Every row gives one point. Each copy is the shape, with its points in the same order, stretched, turned, moved and blurred by noise. Say if it was mirrored as well.

Shape (8 x 2):
[[-7.5 -1.3]
 [-3.9  4.2]
 [ 1.5 -4.3]
 [-1.0  1.0]
 [ 7.4  1.3]
 [-0.3  1.7]
 [-4.6 -6.5]
 [ 1.0  5.8]]
Copy 1:
[[-5.5  4.0]
 [ 1.8  3.3]
 [-4.1 -4.0]
 [-0.2 -0.3]
 [ 2.6 -6.4]
 [-0.4 -0.3]
 [-8.1 -0.9]
 [ 4.5 -0.4]]
Copy 1 is: only turned
Copy 2:
[[-3.3 -9.4]
 [ 2.9 -6.6]
 [-4.8  2.8]
 [ 0.6 -1.7]
 [ 2.6  6.9]
 [ 0.4 -2.1]
 [-8.5 -4.2]
 [ 6.5 -1.7]]
Copy 2 is: mirrored

Shape, 7 rows:
[[15.3 -1.2 -4.7 -2.1]
 [-4.6 -2.1 -2.6 -1.7]
 [-4.3  1.7  2.0  1.6]
 [-0.4 -0.2 -0.7  3.6]
 [ 1.7  1.5  0.8 -2.4]
 [-2.7  3.7 -5.3 -0.2]
 [-4.1  1.4  2.0 -0.6]]
Copy 1 (7 x 4):
[[  4.8  -6.1  -8.8 -10.0]
 [  4.2   2.6  -0.5   5.4]
 [ -4.0   1.7   0.9   5.6]
 [ -1.8  -2.4  -2.2   4.1]
 [ -0.9   1.4  -1.1  -0.7]
 [  2.4   4.7  -8.0   2.5]
 [ -2.7   3.0   1.6   4.6]]
Copy 1 is: mirrored
Copy 2, 7 rows:
[[  5.8   4.7 -16.4 -11.6]
 [  4.9  -4.7   0.7   3.9]
 [ -1.7  -1.2   3.5   3.9]
 [ -0.2   1.8  -2.2   2.8]
 [  0.8  -0.1  -2.1  -3.3]
 [  0.2  -7.2  -1.5   4.9]
 [  0.0  -0.6   2.8   2.8]]
Copy 2 is: only turned
Copy 3, 7 rows:
[[ 5.3 -3.3 -8.0 13.0]
 [-2.5  2.1  4.4 -1.2]
 [ 0.4  0.3  3.0 -4.8]
 [ 3.6  1.1  1.8 -0.2]
 [ 0.8 -0.3 -2.6  0.3]
 [ 1.3  6.1  0.9  1.3]
 [-1.1  0.5  2.2 -4.6]]
Copy 3 is: only turned

Shape:
[[ -1.3   0.0   0.2  -2.4  -7.0   1.1]
 [  4.6  -6.4   2.3   2.1   1.5   2.3]
 [  4.9   0.8  -7.5   0.1   2.3   1.1]
 [  0.0   4.5  -0.8  -2.2   9.4  -0.1]
 [ -5.8 -11.9   0.6   0.2   3.7   6.7]
 [ -3.5  -1.7  -4.2  -0.4   2.6  -0.6]
 [  8.3  -2.6  -5.8   1.3  -0.7  -7.5]
 [  5.5   1.8  -0.8  -2.2   2.6  -4.2]
 [  3.2  -7.7   1.0  -3.2   1.8   2.9]
 [ -4.0   2.6  -0.8   1.3  -1.5  -0.1]]
Copy 1:
[[ 6.1  0.5 -0.5  6.5 -6.5  3.7]
 [ 0.4  5.4  5.0  1.3  1.8  1.5]
 [ 0.7  3.3  1.3 -3.8 -5.1 -6.6]
 [-3.7 -5.0  1.8 -4.9 -4.1 -0.4]
 [ 9.4 -2.4 12.2 -0.4  3.4 -1.2]
 [ 6.1 -3.4  1.1 -2.8 -0.2 -2.5]
 [ 0.6  8.2 -4.8 -4.6  2.8 -2.4]
 [-1.6  2.4 -2.0 -3.6 -2.6  2.1]
 [ 4.6  4.7  8.6 -2.0 -1.7  3.0]
 [ 2.8 -5.2 -1.9  3.6 -2.8 -0.5]]
Copy 1 is: mirrored
Copy 2 (10 x 6):
[[  9.0  -4.4   6.7  -1.2   0.2   3.0]
 [ -1.9   5.0  -3.3   6.2  -1.0   5.9]
 [ -0.8  -3.5  -4.3   1.2   5.1  -5.6]
 [-10.1  -0.2  -4.2  -6.7   6.3  -2.6]
 [ -6.9   9.5   2.7   3.6 -14.4   3.4]
 [ -0.6   2.3   2.3  -3.7  -3.0  -4.8]
 [  7.2   3.1  -0.6   4.7   8.6  -4.0]
 [  0.1   0.1  -0.6  -0.2  10.5   0.5]
 [ -3.5   5.0   1.5   6.7   0.9   6.1]
 [  3.2  -2.2   2.7  -6.3  -2.2  -2.1]]
Copy 2 is: only turned
Copy 3:
[[ 1.3  0.9 -1.1 -0.6 -5.6  4.6]
 [ 2.3  7.6  5.9 -0.7  1.9  1.2]
 [ 0.5  2.5 -0.9 -8.2  1.0 -0.1]
 [-6.5 -0.9 -6.0 -2.9 -0.4 -5.2]
 [-3.5  3.0 -5.6  4.2  6.0  5.2]
 [-3.6 -4.3 -4.0 -0.6  0.0  1.7]
 [ 1.0 -0.5 11.8 -5.5 -1.9  1.9]
 [-2.2  1.1  4.0 -4.3 -3.3 -1.3]
 [-2.4  7.5  0.9 -1.6  1.7  3.1]
 [ 0.3 -4.3 -2.8  1.2 -4.1  1.2]]
Copy 3 is: only turned

Shape, 14 rows:
[[-1.5  3.9 -0.5  5.1 -3.7  6.2 -2.8  6.7 -1.5]
 [-0.4 -0.6 -0.1  1.5 -1.8  2.2  0.6 -2.4 -4.1]
 [ 5.2  3.9  2.4  0.0  1.6 -2.0  2.5 -2.4  4.9]
 [ 1.7 -3.5 -5.8  6.7  4.6 -6.3 -2.1  5.0  0.7]
 [-2.8  0.7 -5.9  9.6  3.1  2.3 -3.3 -0.9 -0.5]
 [-1.4 -1.0  0.4 -3.2  2.3  2.6 -6.0  0.2 -1.9]
 [-2.3 -0.9  1.5 -1.9  1.5  0.4  2.0 -4.8 -5.2]
 [-2.6 -3.3 -8.9  2.7  0.0 -0.3 -4.9  4.2  2.6]
 [ 5.8  2.2 -1.6 -3.4  8.2 -2.9  0.6 -2.8 -1.6]
 [ 3.7  1.2 -2.0 -3.3  6.0 -4.7  2.4 -3.5 -1.3]
 [-1.2 -4.9 -4.5  8.7  7.1 -4.2 -6.0  2.0  2.4]
 [ 5.4  3.0  1.3 -2.0 -2.1 -1.7 -1.4 -5.5 -4.5]
 [ 7.1 -5.5 -1.9  3.0  7.0  0.8 -1.3  1.2  2.1]
 [ 3.0  0.8 -0.6  0.7 -2.4  3.8  1.0 -4.5 -3.7]]
Copy 1:
[[  0.2  -3.3   0.9  -3.1  -4.4   6.1   5.0  -1.1   2.9]
 [ -3.9   0.4   4.1   1.0   0.6   0.4   1.4   2.7  -0.1]
 [ -0.7  -3.6   1.6  -1.4  -0.4  -2.0  -9.0  -1.3  -2.8]
 [ -5.4  -7.4   3.0  -0.1 -12.2   0.1   6.4  -9.1  -4.0]
 [ -2.2  -0.4   6.4  -1.4  -8.7  -0.2   5.8  -2.5   5.5]
 [  1.1  -1.7   3.2   5.8  -0.9   5.9  -0.4  -0.7  -5.2]
 [ -0.3   2.4   5.5   2.5   2.2  -1.9  -0.5   3.3  -3.8]
 [ -2.6  -3.5  -0.2   3.8  -9.0   3.8   4.3  -7.7   1.8]
 [ -1.9 -10.0   5.4   6.3  -0.4  -3.6  -4.2  -0.6  -9.5]
 [ -2.4  -6.6   3.6   4.7  -0.9  -4.7  -3.5  -0.3  -8.1]
 [ -2.7  -2.9   4.9   0.3 -14.5   1.9   4.8  -9.7  -1.5]
 [ -6.2  -2.8   4.5   4.5   2.2  -1.0  -3.8   8.9  -4.3]
 [ -5.8 -10.0   5.9   4.7  -1.6   3.4  -1.8 -10.3  -5.8]
 [ -5.2  -1.7   5.0   3.5   3.7   0.1  -1.2   3.4   1.0]]
Copy 1 is: mirrored
Copy 2:
[[-5.9  4.4 -0.2 -5.7  0.6  1.9  3.0 -1.3 -8.8]
 [ 3.9  0.5  0.1 -4.0 -0.7  1.5 -0.2 -1.5  0.3]
 [-5.4 -0.7  1.2 -5.6  4.0 -1.5 -0.7  7.0  5.9]
 [-7.9 -0.2 -7.4 -6.2 -5.1 -5.1 -0.5 11.0 -3.0]
 [-9.3  0.8  0.1 -8.4 -8.1  1.4 -2.5  5.2 -7.8]
 [ 2.2 -5.0 -1.6 -2.0  4.2 -1.9 -3.2  0.6 -1.7]
 [ 6.2 -2.2 -0.2 -2.3  0.0  0.0 -2.6 -4.3  4.5]
 [-6.1 -1.0 -4.5  0.3 -4.4 -0.1 -1.1  7.9 -7.3]
 [-2.7 -9.8 -1.6 -6.8  3.0 -5.0  0.2  7.2  7.1]
 [-1.0 -7.7 -2.8 -4.0  1.5 -3.5 -0.7  5.8  8.3]
 [-9.2 -0.1 -4.7 -7.6 -6.3 -4.9 -5.9 11.2 -5.9]
 [ 5.5 -5.3 -2.9 -5.3  5.1  2.9  0.6  3.7  6.0]
 [-3.1 -2.1  1.8 -7.1 -0.1 -9.4 -0.1 10.6 -0.7]
 [ 4.5 -1.2  2.2 -4.3  0.9  2.1  1.7  0.5  1.4]]
Copy 2 is: mirrored
Copy 3:
[[  4.5   7.4  -5.0   0.1   0.6  -4.5   3.9  -4.4   0.8]
 [  3.8  -1.8  -3.7  -0.6   5.2   0.0   3.6  -0.8  -2.0]
 [  5.5   2.0   7.2   0.8   1.5   2.4  -1.3  -2.4  -7.5]
 [ -2.5   2.5   1.1  -8.0  -3.1   8.1  -2.0  -2.7   2.7]
 [  1.2   2.3  -0.4  -9.1  -0.3   3.1   6.5  -2.9  -3.2]
 [  1.4  -0.9   0.5  -2.3  -0.1  -3.2   4.3   2.0   3.3]
 [  3.9  -4.9  -2.9  -0.4   4.5   1.6   4.5   4.2  -1.3]
 [ -6.4   3.1   0.0  -5.2  -3.6  -0.1   0.1  -1.9   2.4]
 [  2.0   2.1   6.5  -3.2   4.4   5.2  -1.2   3.8  -0.8]
 [  1.3   0.0   4.1  -2.8   3.8   5.3  -2.5   4.6  -1.8]
 [ -1.4  -0.9   3.1 -11.6  -6.7   7.6   3.8  -2.9   1.5]
 [  7.2  -2.8  -1.3  -1.2   9.2  -2.4  -1.0  -1.0  -3.2]
 [ -0.8   1.0   8.5  -1.7   1.3   6.7   3.8  -5.0   1.6]
 [  4.2  -1.1  -1.2   1.1   8.8  -1.6   3.5  -2.4  -3.9]]
Copy 3 is: only turned
